Each row is a point. Two turns around zero, p and q, are shown by what they do to some points. Where does a point land after both, in the order given? Backwards means that the second turn is done in reverse. Each puzzle has new turns, and all numbers are rounded.
In the rows, 128 means zero.

Turn p:
[143 153 141] -> [132 159 136]
[111 144 129] -> [109 132 141]
[ 91  90 146] -> [133  79 154]
[140 132  90] -> [113 133  91]
[155 120 134] -> [153 137 117]
Turn q:
[146  99  96] -> [167 137 104]
[155 126 120] -> [142 152 127]
[ 99 157 145] -> [ 87 112 135]
[111 129 151] -> [116 109 146]
Where do these land?
p, then q: [116 120 116] -> [138 114 122]
q, then p: [151  90 124] -> [157 157 110]
q, then p backwards: [128 120 145] -> [118 124 143]
q, then p: [118 182 127] -> [ 81 110 151]

Turn p:
[160 125 151 137] -> [151 111 141 154]
[ 94  94 157 139] -> [124  81 118  97]
[143 155 145  95] -> [127 142 174 134]
[124 113 109 148] -> [131 128  96 128]
[147 128 106 113] -> [145 156 128 130]
[101 152 100 137] -> [ 91 149 110 126]
Turn q:
[118  95 157 125] -> [106  96 113 111]
[152 159 125 169] -> [137 128 156 177]
[137 127 128 163] -> [115 122 133 161]
[148 145 120 116] -> [157 135 130 133]
[119 118 105 108] -> [129 151 109 112]
[ 93 125 133  87] -> [124 137 128  75]
Where do these land?
p, then q: [ 65 127 102 114] -> [133 167 133  71]
q, then p: [153 140 110 112] -> [141 143 131 159]
p, then q: [126  97 141 135] -> [137 125  95 129]
p, then q: [154 133 133 147] -> [117 122 127 159]
p, then q backwards: [139 133 101 124] -> [129 131  98 124]
p, then q: [145 130 129 150] -> [117 131 123 153]
p, then q: [116 135 181 113] -> [108  84 114 102]

Turn p:
[133 117 138 146] -> [127 135 126 151]
[148 137 165 146] -> [129 163 150 150]
[159 136 125 136] -> [146 125 153 139]
[ 82 144  99  91] -> [122 112  97  70]
[131 128 134 156] -> [141 140 122 150]
[115 106 107  94] -> [103  94 119 109]
Turn q:
[124 127  99 159] -> [164 112 130 144]
[142 109 144 113] -> [115 131 115 102]
[107 105 121  96] -> [116 146  89 136]
[133 144 157 170] -> [121  88 163 125]
[132 152 137 137] -> [123 126 155 132]
[ 99  98 129 102] -> [110 133  84 138]
[159 161 109 119] -> [146 160 161 120]
Where do these land?
q, then p: [149 129 112 124] -> [132 130 153 118]
p, then q: [127 141 140 147] -> [134 132 153 128]
p, then q: [173  88 126 119] -> [112  72 111 123]
q, then p: [111 125 119 143] -> [134 121 125 150]
p, then q: [ 80 158 143 108] -> [122 184 130 153]

Turn p:
[170 118 103 128 135 122] -> [166 127 105 120 147 142]
[100  92 128 140 155 107] -> [120  85 120 106  97 131]
[109 143 146 137 112 102] -> [106 120 120 156 118 108]
[152 164 123 125 148 158] -> [126 156 132 106 172 121]
[159  95 146  86 125 104] -> [185 103 147 143 123 113]
[112 142 165 159 135 141] -> [ 82 112 144 134 146 129]
[105 137 122 159 105 135] -> [ 93 140 117 143 118 147]
[ 96 131 121  86 109 136] -> [133 158 152 129  90 110]
[150 131  98 131 128 147] -> [143 151 115 114 142 149]
Turn q:
[111 129 131 119 163 128] -> [108 150 117 132 150 119]
[ 95 124 155 126 124 162] -> [ 85 129 126 148 102 117]
[124 136 151 102 129 139] -> [106 148 141 117 113 123]
[156  98 110 138 128  87] -> [159 105 107  95 151 144]
[ 97 175 145 142  83 141] -> [121 106 177 158  99  93]
[166 121 115 146 139 119] -> [151 123 125 123 147 163]
[149 113  90 123 130 120] -> [166 135 105 121 132 139]
Where do these land?
p, then q: [114 146 106 167 152 109] -> [151 144  92 139 127  92]
q, then p: [154 133 122 175 109 144] -> [126 112 149 129 146 178]
p, then q backwards: [110 149  94 115 144 135] -> [125 115 130  82 134 123]
p, then q: [129 103 133  89 130 115] -> [136 110 142  95 117 152]
p, then q: [115 122 174  89 130 139] -> [ 91  99 149  92 136 133]
p, then q: [126 100 118 140 132 135] -> [125 136 117 132 100 138]
p, then q: [107 122 111 112 110 101] -> [159 101 140 126 113 123]
q, then p: [169 149 165 136 118 145] -> [106 131 184 140 137 136]

Turn p:
[109 107 125 139 143 152 116 114] -> [118 123 144 134 129 139 147 162]
[117 125 105 131 130 153 111 158] -> [109 126 109 132 152 157 145 134]
[104 135 124 126 125 151 122 136] -> [118 124 129 130 126 161 137 131]
[110 117 113 134 122  82 169 109] -> [165 181 136 126 109 112 131 126]
[110 134 121 100 143 150 117 109] -> [ 93 127 142 114 107 140 142 134]
[173 135 156 124 140 145 167 130] -> [145 104 152  86 152 110 106 113]
[118 118 139 125 107 142 109 132] -> [129 107 112 134 115 144 130 141]
[107 148 127 145 140 145 124 106] -> [119 125 163 145 122 143 143 126]
[119 113 134 134 139  64 117 183] -> [131 172  86 157 148 121  77 137]
[139 117 115 135 144 140 125 129] -> [119 127 132 124 148 121 141 139]
[202 158 148 114  75  85 132 103] -> [161  94 105 123 100  61 111  66]
Turn q:
[136 116 121 102 104 156 123 106] -> [165 129 126 122 125  94 129 114]
[147 141  89 114 150 139 171 114] -> [142 184 147 154 144 123 111 129]
[121  81 133 155 126  93  95 145] -> [124  79  94 121 126 151 108 161]
[114 113 146 151 119  90 100 173] -> [ 96  90 102 106 106 163 116 141]
[157 138 152 133 109 165  83 128] -> [164 104 133 121  92 131 172 115]
[ 94 126 110 127 157 118 137 132] -> [111 127 147 127 159 140 100 128]
[111 140 126 149 143 111 156 114] -> [ 97 139 127 150 156 132 129 129]
[142 145 137 138  98 160 131 139] -> [142 139 114 124 110 133 155  95]
[113 147 111 103 148  93 147 105] -> [ 96 143 155 146 139 101 101 140]
[145 134 157 108 127 156 138 123] -> [142 148 136 107 124 112 162 128]
Where do these land?
p, then q backwards: [157 125 129 126 106 146 151 150] -> [106  96 135 131 116 157 120 135]
q, then p backwards: [105 153 134 136 120 153 149  95] -> [155 156  92 150 138 122 127 125]
q, then p: [116 171 123 123 153 135 135  99] -> [146 126 169 147 120 131  94 135]
q, then p: [139 107 118 108 135 131 111 142] -> [118 106 100 120 131 120 120 125]
p, then q: [112 121 144 157 135 128 146 106] -> [123 133 115 116 108 141 162 140]
q, then p: [160 131 131  95 108  99 142 141] -> [133 134  91 147 110 143 127  90]
p, then q: [153 151 151 149 132 138 135 124] -> [135 108 124 126 138 121 145 166]
p, then q: [163 135 131 125  99 131 120 107] -> [132 129  98 140 134 105 109 154]
q, then p: [122 153 150 144 100 135 127 135] -> [149 144 143 115 104 131 153 129]
p, then q: [ 97  79 119  98 157 111  96 153] -> [109 124 149 112 113 169  89  77]
p, then q: [ 84  82  78 147 162 102  97 155] -> [ 88 155 154 142 130 198 120  80]

Turn p:
[132 115  99  90 161 101 146 157] -> [104  90 166 129  91 138 130 151]
[150 149 154 149 152 129 159 106] -> [133 114  97 130 139 162  89 123]
[142 131 108 151  95 135 138 125] -> [129 148  99 119 120 102 118 144]
[136 121 128 155 124 139 126 110] -> [127 141 105 144 143 122 119 132]
[133 150  93  95 132 124  94 139] -> [101 155 164 105 114 139 146 142]
[154 134 145 117  88 118  94 139] -> [113 157 116 109 107 117 149  89]
[110 102 137 119 106 160  93 101] -> [122 143 125 133 174 105 167 116]
[ 97 103 158 147 147 169 146 133] -> [171 101 112 158 158 137 149 135]
[ 93 126 116 109 128 102 169 149] -> [151  87 159 112 108 109 114 141]
[134 149 143 150 147 102 116 120] -> [130 144 134 141 125 150  96 107]
Turn q:
[146 138 119 125 127 136 105 116] -> [132 131 121 135 153 106 126 126]
[ 77 136 117 122 112 152 136 141] -> [143 109 147 138 104 131 137 175]
[163 100 114 101 155 124 137 120] -> [138 129  90 141 143 151 103 101]
[ 90 160 117 164 118 118 159 138] -> [124  88 162 113  97 124 163 132]
[173 105 129 111 144 121 103  77] -> [112 154  87 162 157 112 109  94]
[130 118 151 142 109 119 141 161] -> [128 142 144  90 106 137 119 127]
[116 160 129 145 121 136 141 182] -> [152 112 162  84 127 138 145 145]
[135 124 136 145 119 150 139 115] -> [143 140 140 139 113 114 129 114]
[155 123 144  79 135 110 117  95] -> [114 158  70 142 146 131 133 123]
[139 102 105 105 119 107 102 115] -> [107 122  93 135 141 117  94 135]
[ 84 142 146 170 148 136 128 148] -> [117 121 191 129 122 146 149 137]
Where do these land?
p, then q: [128 133  94 141  98 139 138 113] -> [115 106 116  97 150 142 133 143]
q, then p: [132 122 111 159 114 140 120 129] -> [117 129 132 141 127 123 124  91]
q, then p: [152 146 119 151 135 127 100 137] -> [113 107 149 142 138 152 116 111]
q, then p backwards: [122 142 155 109 106 120 159 100] -> [158 117 126 133 104 145 112 166]
q, then p: [121  94 136  98 162 101 116 127] -> [152 155 142 138 154 137 150 165]
q, then p: [115 103 158 160 117 169 159 119] -> [140 156  83 102 130 121 115  87]
p, then q: [143 120 142 114 107  98 113 160] -> [115 134 106 133  90  96 140 132]
q, then p: [128 158  96  91 136 140 156 133] -> [100 109 100 144 103 120 136 166]
q, then p backwards: [153  97 143 129 169  98  88 122] -> [152 140 141 133 146 118  99  66]
q, then p: [113 143 160  95 105 135 120 128] -> [149 129 132  98  90 138 123 146]
p, then q: [100 148  94 163 160 141 139 141] -> [151 149 158  83 160 127 119 122]

Turn p:
[139 119 137 115 109 121 130 125 147] -> [131 137 138 118 126 113 147 146 132]
[ 83 140 131 106 131  96 160  76 111] -> [157 156 118 148 101 174 169 109 104]
[100 129 152 125 116  82 103 129 114] -> [128 116 133 154 146 124 168 119  88]
[160 125 104 147 147 111 116 166 145] -> [138 115 107 108 154  91  94 137 118]
[133 135 144 167 117 125 124  96 125] -> [152 119 136 146 151 137 144 114 159]
[144 127 159 141 141 129 158 128 136] -> [137 125 130 101 151 156 132 144 140]
[132 137  82 131 111 150 145 139 117] -> [143 123 133 138  91 121  87 135 135]
[ 88 161 132 146 165 159 138 143 149] -> [110 163 134 141 156 165  83 118 121]
[134  80 101  96 115 136  73 134  81] -> [ 81  85 101 145  82  83 145 115 126]
[139  98 127 139 107 147 121 130 149] -> [117 128 128 135 131 107 130 157 160]
[160 139 133 100 144 133 151 173 135] -> [119 124 138  73 125 127 102 147 106]
[122 145 134 123 133 147 116  99 128] -> [120 144 138 132 124 137 134  99 146]
Turn q:
[126  77 155 174 145 130 144 116  84] -> [113  96 177  77 161 114 133 131 105]
[139 163 106 109 109 158 126 115 166] -> [148 111  89 165  98 147 136 124 142]
[121 167 110 114  84 143 110 110 146] -> [140 117  92 164  97 119 126  94 140]
[120 145 144 133 122  98 140  99 109] -> [121 138 154 133 112  99 153 113 119]
[147  80 142 141 160 108 149 112 116] -> [107 119 174 108 160 133 151 154 131]
[159 151 134 146 117 120  91 141 109] -> [133 142  99 136 161 112 140 106  99]
[130 142  96 122 133 146 149 173 131] -> [137 137  85 105 113 135 115 161 133]
[112 136 118 124 113 113 120 161 173] -> [119 143 108 162 117 126  88 149 131]
[131 111  98  95 119 142 127 147 124] -> [132 132 103 113 133 137 116 131 170]
[109 122 122 134 160 124 117 119 124] -> [105 137 142 116 123 152 127 120 119]
[115 114 183 115 147 126 135 115 126] -> [152 136 186 129 132 136 124 125 121]
Where do these land?
p, then q: [123  84 148 144  86 118 138 144 161] -> [130 155 119 113 136 120 100 186 103]
p, then q: [102 146 113 124 154 139 125 137 130] -> [122 126 117 123 119 134 132  88 113]
p, then q: [ 94 140 103 108 166 118 110 138 132] -> [106 133 113 107 107 119 148  82 118]
p, then q: [124 131 165 151  93  88 123 162 129] -> [135 144 161  85 162 129 131 162 108]
p, then q: [128 107 131 163 120 111 125 115 143] -> [110 128 118 128 135 141 138 166 114]
q, then p: [172 148 105 130 120 177 142 102 128] -> [146 126  96 112  91 127 110 172 159]
p, then q: [154 145 106 106 106 144 135  91 111] -> [147 106 132 175 130 101 137 125 150]
p, then q: [120 134 118 112 167 110 147 142 115] -> [131 128 105  99 128 133 140  96 149]
p, then q backwards: [ 97 145 158 106 169 110 123 133 133] -> [137 140 127 152 171 120  87 130 111]
p, then q: [150 125 114 129 110 177 136  97  90] -> [134  84 133 179 132 123  99 127 149]
p, then q: [144 103 147 135 118 114 104 147 137] -> [108 152 149 113 129 129 118 157 134]

Turn p:
[139 129 128 130 101 109 133  99 100 160 114] -> [132 116 135 140 108  99 121 174 114 138 127]
[113 143 154 101 150  89 158 105 146 116 102] -> [118 147 142 131 145 130 130 118  76 174 104]
[142 172 160 105 111 160 156 169 140 131 117] -> [140 164 166 101 167 128 141 135 108  84 127]
[157 157 135 133 157 156 131 147 153  89 117] -> [148 136 116 121 160 138 165  87 109  98 125]
[122 112 159 126 132 123 140 112 164 118 104] -> [ 95 153 118 147 135 139 136 123  99 132 108]
[106 107 104 166 103 130 109 167 128 115 124] -> [123 118  93  97 106 159 101 132 147 101 132]
[128 105 117 154 147 142  98 172 124 151 124] -> [139 116 101 125 142 164 128 147 174 112 122]
[126 112 132 155 141 115 130 115 108 141 160] -> [133 115 131 150 105 146 133 138 141 149 157]
[145 130 113 100 151 168  94 112 125 100 128] -> [131  99 128 144 147 101 141  82 148 108 110]
[118 123  85 121 102 104 117  99 156 126 149] -> [109 139  99 116 105  87 106 113 139 154 145]
[149 107 133 109 147 119 159 155  92 119 152] -> [142 121 171 109 106 149 164 126 146 143 120]
[ 93 147 101 151  92 139 147 105 130 158 132] -> [146 155 121 140 105 108  74 145 123 120 151]
[126 118 144 113 129 109  92 108  97 139 139] -> [106  84 143 142 133 118 124 144 138 149 133]
Turn q:
[149 172 148 119  87 170 141 148 155 115 135] -> [145 171 140 151 106 145 135 116 119  78  90]
[119 123 119 109 142 130 121 147 147 129 137] -> [148 120 146 122 121 127 133 105 133 128 141]
[100 104 155 153 143 136 121 134 117 107 113] -> [143 117 114 155 137 139 108 153 121 131 165]
[145 148 136  99 154 122 106  89 119 114 142] -> [107  87 118 120  97  98 126 125 129 106 118]
[155 103 134 111 129 133 109 122 107 146 107] -> [147 114 114 125 138  99 137 150 153 138 109]
[124 208 106 113 137  98 138 148 124 152 155] -> [ 87 147 195  98 112 104 130 110  97 114 118]
[167 124 121 211 140 102 150 137 109 151 127] -> [ 74 163 115 151 191 110 156 140 124 144 147]
[104 116 124 108 151 183 135  84 122 148 125] -> [125  75 142 149 127 156 103 132 166 130 101]
[132 109 156 128 145 121 122 133 150 146 139] -> [141 121 123 120 153 117 120 114 144 105 147]
[103 124 109 114  83 108 161 133 111 117 124] -> [135 144 126  94 123 165 128 140  95 155 110]
[128 114 104 156  74 102 115 131 109 115 130] -> [117 171 100 105 115 145 148 155 126 157 138]
[109 103 121 127 151 106 114 115 149 124 100] -> [138 112 109 127 129 115 100 108 134 160 151]
[129 117 131 115 129 153 133 142 145 101 132] -> [157 121 124 146 116 145 140 113 123 117 129]
Where do these land?
p, then q: [139 142  77 131 110 132  95 140 111 115 119] -> [149 116  94  98 111 114 152 101 132 154 126]
q, then p: [139 117 134 124 141 152 133  93 106 145 143] -> [112 146 107 128 122 158 123 114 138 125  96]
p, then q: [114 123 143 112 129 130 144 104 107 166 154] -> [127 161 131 127 151 119 115 136 137  92 155]
q, then p backwards: [137 122 120 138 102 117 129 131 110 112  84] -> [129 127 116 135 137  98 147 109 147 154 102]
p, then q: [159 137  90 118 136  90  99 169  93 125  99] -> [185 105 122 108 152 107 153 100 134 160  98]
p, then q backwards: [133 137 106 145 118 123 134 172  89 108 128] -> [103 109 140  77 113 125 120 129 127 125 158]
p, then q backwards: [106 129 121 135 145 115 101 133 101 105 115] -> [107 109 127 102 146 131 150  99 132 122 124]
p, then q backwards: [ 98  94 157 129 111 141 134 128 202 145 140] -> [133 159 123 206  94 124 130 108 148 140 134]
q, then p: [117 155 176 129 119 144 130 115 161 144 136] -> [109  92 105 124 145 124 128  85 108 110 132]
q, then p: [103 132 133 134 153 144 167 112 197 152 128] -> [110  99 103 201 143 115 125  96 121 125 133]
p, then q backwards: [145 125 125 102 130 141 117 156 106  94 110] -> [146 130 128  83 133 132 148 119 130 146 157]
q, then p: [135 137 132 107 130 105 149  89 113 117 166] -> [113 120 151 122 103 128  99 106 138 131  83]
p, then q backwards: [140 115 148 159 140 130 132 121 167 136 143] -> [140 117 121 177 115 133 128 135 134 104 139]
